Every row gives one point. A path goes straight from each point to the next, and from the last back to the first. The post is the endless flat space through its rows: a point in 2 columns, a line in 3, a plane in 4, and so on, so that a path can go around it. Count how often the path circles the post. Going back the other way cancels.

Post, one row:
[[-3 -1]]
Path, 21 rows:
[[ 15 -50]
 [-43 -41]
 [-56   9]
 [-30  43]
 [-22   6]
 [-46 -26]
 [ 17 -26]
 [ 47  -6]
 [  9  21]
 [ 10  27]
 [ 65  17]
 [ 36 -28]
 [-28 -40]
 [-74   8]
 [-35  25]
 [  2  20]
 [-35  12]
 [-51 -13]
 [-13 -38]
 [ 28 -13]
 [ 27   3]]
Times around: 0

Post, 2 rows:
[[ 16 -18  -1]
 [-34 -35 -11]]
Path (27 x 3):
[[ 34 -43  15]
 [ 18 -66 -23]
 [ 19  -5 -29]
 [-41  -4 -23]
 [-29   6  23]
 [ -4 -36  36]
 [-64   7  16]
 [-34  17   9]
 [ 15 -47  43]
 [  9 -88   6]
 [ 46 -40 -37]
 [-10 -23 -46]
 [  1 -52 -38]
 [ -8 -18 -36]
 [ -6   2  -6]
 [ 20 -12  39]
 [-10 -48  -1]
 [ 42 -32 -16]
 [ -1 -40 -30]
 [-17  -3 -39]
 [-53  21   1]
 [ 23   6  37]
 [ 41 -67  17]
 [ 13 -38 -20]
 [-47 -21 -57]
 [-65  16 -25]
 [ -9 -13  10]]
Times around: 4

Post, 3 rows:
[[ 27  17 -41 -33]
 [-17   6   7  21]
 [ 70   4  -2  20]]
Path:
[[ 60  33   6  27]
 [-33  17   6 -22]
 [ 77  -7  44  29]
 [-15  55 -12 -20]
 [ 80  36 -19  19]
 [ 37   9 -13  19]
 [ 28  61 -35 -55]
 [ 31  15  -1 -24]
 [ 55  -3 -28 -21]
 [ 20 -33 -37 -14]
 [ 17   1  -8 -10]
 [ 22  27 -20 -18]]
Times around: 0

Post, 7 rows:
[[-23 -33  10   5  15  -5  47  15]
 [-17 -15 -29   0  28   5 -23  -1]
 [ 30 -16  52   5  22  -1   3 -31]
 [ 27  13 -19  13  16  27  32  17]
 [ 34   3  14   4 -19  43  50 -27]
 [-58  -3  -1 -42  19 -12  -4  14]
 [-42  -4  -1 -29 -12 -48 -54 -16]]
Path:
[[-16  -9 -28 -11  40   1   9 -10]
 [-71 -31   9 -96  64   6 -50 -20]
 [ 34 -39  10  34 -12   7   4  -3]
 [-65  22   0 -43  -4  10   4  31]
 [-36 -24  10   5  18  -4   4 -39]
 [ 16 -21 -19  -5   5 -11   1 -57]
 [ 29 -36  24  14  55 -24 -17  -2]
 [-78  -9 -21 -44   5  -6  24  46]
 [-68  16  63 -40  28 -54 -54  15]
 [-33 -36  51  -9  21  20   2 -86]
 [ 89  33   4  -8 -27 -32   9 -35]
 [ 41  -9 -11  -9   3  -5  34  15]
 [ -4 -45  10  14   3  43  20  10]
 [-26 -26  17  17   1 -14   1  -6]
 [ 12 -19  55   9 -13 -25  23 -41]
 [ 61 -13  22 -12 -13  -2  19 -54]
 [-45  -4 -20 -47  29 -14  -9  39]
 [-43  21 -21 -25 -14  31   5  40]
 [-34  10  14   7 -29  24   2 -32]
 [-43  -9  21 -13  11 -57  -6  39]
 [-43 -53 -77  -1  55  -4  -8  53]
 [ 83 -12  43  18 -32 -10  45 -54]
 [ 17 -37  53 -35   9  64  -6 -46]
 [ 27 -44  34  76 -23 -31  51   8]
 [  2   5 -15  32 -19  47  57 -12]]
Times around: 4
